Every row gives one point. Examples show where two turns around zero, p and q, send a point. Write where each new point lands after one turn and then the other. Backwards means that the second turn is done in reverse. Each puzzle has new turns, and all numbers are rounded.

Turn p:
[1.92 2.19 3.04] => [-1.77  2.97  2.41]
[ 0.21 -1.35 -0.91] => [ 1.22 -0.19 -1.08]
[-2.03 -0.67  0.41] => [ 0.72 -1.79  1.02]
[-1.04 -1.08 -1.06] => [ 0.93 -1.40 -0.75]
[ 1.72  1.25 -2.17] => [-1.52  0.90 -2.47]
[-0.78 -0.34  0.69] => [ 0.43 -0.50  0.87]
Turn q:
[2.33 0.10 3.09] => [ 3.59  1.34 -0.55]
[-0.67 -0.89 -1.32] => [-1.18 -0.68  1.06]
[-0.37 -2.15 -0.74] => [-0.50 -0.25  2.23]
[ 0.20  0.83 -1.29] => [-0.59 -1.26 -0.68]
[-1.49  2.11  0.26] => [-1.32  0.85 -2.07]
Where do these land?
q, then p: [-0.35  1.58 -0.27] => [-0.04 -1.09 -1.22]
q, then p: [0.29 2.52 1.87] => [-1.56  0.03 -2.74]
q, then p: [ 0.84 -2.84 -1.54] => [1.89 1.12 2.51]
p, then q: [-0.79 -1.26 -0.06] => [ 1.16 -0.54  0.76]

Turn p:
[ 0.71  0.89 -0.48 -0.80 -2.10 -2.02] => [ 1.41 -0.56  0.97 -0.74  0.93 -2.45]
[ 1.94  0.47  1.89  1.50  2.00 -1.25] => [ 3.07  1.01 -0.01  1.11 -0.30  1.90]
[-1.63  0.35 -0.40  2.21  0.33 -1.86] => [ 0.53  1.51  0.06 -1.82  2.09  1.07]
[ 0.82 -1.34 -0.13 -0.91 -0.53 -0.97] => [ 0.62 -1.73 -0.22  0.49  0.77 -0.52]
[ 1.04 -0.46 -1.41  0.31 -2.20  0.02] => [ 0.35 -0.86 -1.43 -1.11 -0.01 -2.02]
[-1.52  0.08 -2.00 -1.79  0.54  3.07] => [-3.66 -0.96  0.40 -0.74 -2.05  0.14]
[-1.35  0.01  2.54 -0.52  1.96  3.01] => [-2.32  1.59  0.23  2.81 -1.43  1.88]
Turn q:
[-2.78  0.39  1.46  0.13  0.59 -2.22] => [-1.07 -0.31  1.39 -1.64 -2.70 -1.48]
[ 1.19  0.23 -1.56 -1.93  0.31  1.03] => [ 0.91 -0.65 -1.10  0.73  0.31  2.39]
[ 3.15  1.24 -0.71 -0.42 -0.78  1.85] => [ 2.44  0.92 -0.49  1.77  1.95  1.49]
[ 0.50 -2.54 -1.50  0.81 -2.14  0.36] => [-2.29 -0.08 -1.09  2.29  1.57 -0.35]
[ 1.49 -0.48 -1.55  2.15  1.14 -0.27] => [ 0.77 -0.11 -2.50  0.06  1.15 -1.63]
[-2.61 -0.88  3.34 -0.67  1.11 -0.87] => [-1.41 -1.29  3.01 -2.61 -1.04 -0.75]
[-1.26  0.37  1.48 -0.04 -0.10 -2.13] => [-0.30 -0.45  1.53 -0.38 -1.93 -1.40]
[ 0.32  1.67 -0.96 -0.02 -0.13  2.26] => [ 0.96  1.98 -0.75 -0.23  0.69  1.73]
Where do these land?
p, then q backwards: [-0.83 -0.95 -1.02 -0.37 -1.26 -0.69] => [ 0.15 -1.72  0.46  0.89  0.90  0.24]
q, then p: [ 0.23 -0.59  0.09 -1.96 -0.54  0.48] => [-1.06  0.56 -1.44  0.90 -0.38  0.56]
p, then q: [ 0.28  2.66  3.57  0.25 -0.99  1.08] => [ 2.29  2.81  0.64  0.65 -1.32 -2.52]
p, then q: [-0.91  2.17 -0.90  0.11  0.54 -1.37] => [ 1.31 -0.59  2.28 -0.34 -0.26  1.04]
p, then q backwards: [-0.77 -1.87  0.12  0.77 -0.21 -0.18] => [ 0.61 -1.26 -1.16  0.20  0.24  1.17]
p, then q: [ 0.74 -1.84 -1.40  0.46  4.44 -1.51] => [-0.78 -0.23  0.04 -0.42  4.40  2.81]
q, then p: [-0.52  4.12 -0.93 -1.37  0.06  1.63] => [ 0.09  0.95 -0.18  0.16 -3.80 -2.68]
q, then p: [-0.88 -1.83 -0.10  1.07 -0.56  1.04] => [-1.27  0.44  1.39 -0.57  0.77  1.43]
q, then p: [ 2.65 -1.88  0.57  1.04 -1.47 -0.48] => [ 1.72  0.57 -0.75 -0.50  1.26  2.95]

Turn p:
[-0.86 -1.27  1.20  1.60  0.54 -0.99 -2.18 -2.24] => [-1.91 -2.44  1.66  0.30  0.07  0.75  2.09 -0.15]
[-0.83 -0.16  1.65 -0.51  1.15  0.15 -3.15 -0.91] => [-1.87 -2.07  1.01 -0.17  1.61  1.72 -0.17 -1.19]
[-0.14 -0.76  2.19 -0.19  0.47 -3.45 -2.27 -0.67] => [-3.70 -1.72  0.66  2.21  0.74  0.38  0.14  0.71]
[-0.40  0.22 -1.30  1.58 -1.67  1.78  0.71  2.37] => [ 2.18  2.58 -0.93  0.22 -0.64  0.92  1.26 -1.14]
[-1.32  0.37  0.71  0.13 -1.53  2.85  2.32  0.94] => [ 1.60  2.68 -0.28 -1.67  1.14 -1.33  1.04 -1.53]
[-0.27  0.10 -1.52 -2.50 -3.35 -0.95  0.79 -1.09] => [-0.49 -0.53 -3.20  0.13 -1.44 -2.75 -0.43 -1.41]
[ 0.41  0.90 -3.40  0.10 -0.01  1.94  2.02  1.00] => [ 3.24  1.47 -1.40 -1.66 -1.84  0.23 -0.67  0.40]
[-0.75  0.65 -0.96 -0.61  0.74 -0.77  2.49  0.35] => [-0.07  1.39 -0.94 -1.35 -0.60 -0.93 -0.53  1.89]
[ 1.82 -1.88  1.13 -0.07  0.84 -0.72 -1.04 -1.22] => [-0.78 -1.72  2.39  1.33 -0.41 -0.48 -0.69 -0.08]
[ 0.51  0.21 -0.71  0.08  2.18  1.89  1.38  2.84] => [ 1.86  2.74  1.02 -1.03  0.04  1.54 -1.76  0.72]
[ 1.83  1.61  1.01  0.39  0.63 -1.73 -1.08 -1.37] => [-0.06 -2.39  0.02  1.69  1.34 -0.05 -0.28  1.76]
Turn q:
[-2.01  0.53 -0.54  2.00  0.03 -0.02  0.61 -1.94] => [-1.42  0.34 -0.86  0.81  0.39  0.66  2.31  1.81]
[-1.65 -0.88  1.39  0.59  2.07 -1.97  1.29 -0.40] => [-1.85 -1.10 -2.87  0.28  0.74  0.56 -1.03  0.94]
[-0.66 -1.71  0.09  0.97 -0.27 -0.89  0.03  2.53] => [ 0.95 -0.90 -1.13 -1.60  0.88  2.11 -0.38 -0.81]
[-0.01  1.75  0.41  1.95  0.51  1.16 -0.54  1.90] => [ 1.05 -2.06  0.23 -0.11  1.45 -0.68  1.95 -0.86]
[-0.31  1.16 -1.98  0.88  0.60 -1.23 -0.53  0.76] => [ 1.77  0.32 -1.46  1.37  0.40  0.33  1.12 -0.34]
[ 1.19 -2.75  1.12  0.79  1.17 -1.31 -1.38  0.20] => [-1.07 -1.33 -0.10  0.80 -0.13  2.44 -1.89 -1.67]
[-0.50  2.31 -2.23 -1.34  1.38  2.60  3.51 -2.32] => [-1.01  3.44  0.29  0.82  2.38 -3.78  0.95  2.06]
[ 1.23  1.37  0.51 -2.42 -2.14  1.74 -0.63 -1.78] => [-0.01  1.09  2.90 -0.34 -2.38 -2.20 -0.10  0.62]
[-0.83 -2.00 -0.45 -0.51  0.53 -0.25 -1.68  1.71] => [ 1.61 -0.83  0.20 -0.10  0.63  2.19 -1.64  0.24]
[ 1.05 -1.03 -0.02  0.69 -0.62 -0.43  0.46  0.78] => [-0.18  0.30 -0.17 -0.84  0.06  0.88 -0.06 -1.54]
[ 2.51  1.25  1.71 -3.61 -3.26  0.62 -1.13 -1.44] => [ 0.17  0.74  2.99 -1.08 -4.41 -2.50 -1.24 -0.47]
Where do these land?
q, then p: [ 1.41  0.73  1.85  2.60  3.24 -0.51 -1.60  2.36] => [-0.68 -1.75  3.83 -1.07 -3.23 -0.35  1.26  0.25]
p, then q backwards: [-1.01  0.52 -2.29  1.82 -0.92 -1.32 -0.25 -0.82] => [-1.70  1.35  0.27  1.48 -1.41 -1.92 -0.51 -0.53]
p, then q backwards: [ 0.86  0.98  0.45 -1.59  0.45  0.80 -1.77 -1.51] => [ 0.22 -0.69  1.71  0.18  1.69  0.19 -0.61  1.99]
p, then q: [ 0.42  0.20  1.13 -0.98 -2.11 -1.73  0.17 -1.96] => [-0.38  0.65 -2.67  0.52  0.06  2.40 -0.03  0.20]
q, then p: [-2.23  1.33 -2.21  0.52  0.31 -0.72  2.12 -0.80] => [ 1.59  1.77 -1.79 -0.48 -0.78  1.05 -0.86  2.47]
p, then q backwards: [ 2.53 -2.23  1.60 -0.78  0.87  1.34 -0.01  0.20] => [ 2.42 -0.48  0.04 -1.81  0.65  2.11 -1.70 -0.01]
q, then p backwards: [-1.63  0.93 -1.30  1.73 -0.75  2.71  2.49  1.81] => [-2.35  2.24  2.17  1.79  0.18  1.74  1.70 -1.11]
p, then q: [-0.45 -2.66  1.98 -2.11  0.29  0.77 -1.61  0.15] => [-1.96 -1.63  0.35  1.15 -1.42  0.50 -0.12  2.95]
p, then q backwards: [ 0.10  0.21 -1.22 -1.21 -1.39 -1.33  0.45  0.57] => [ 0.10  0.67  0.17 -0.77  0.57 -2.18  0.72 -0.76]
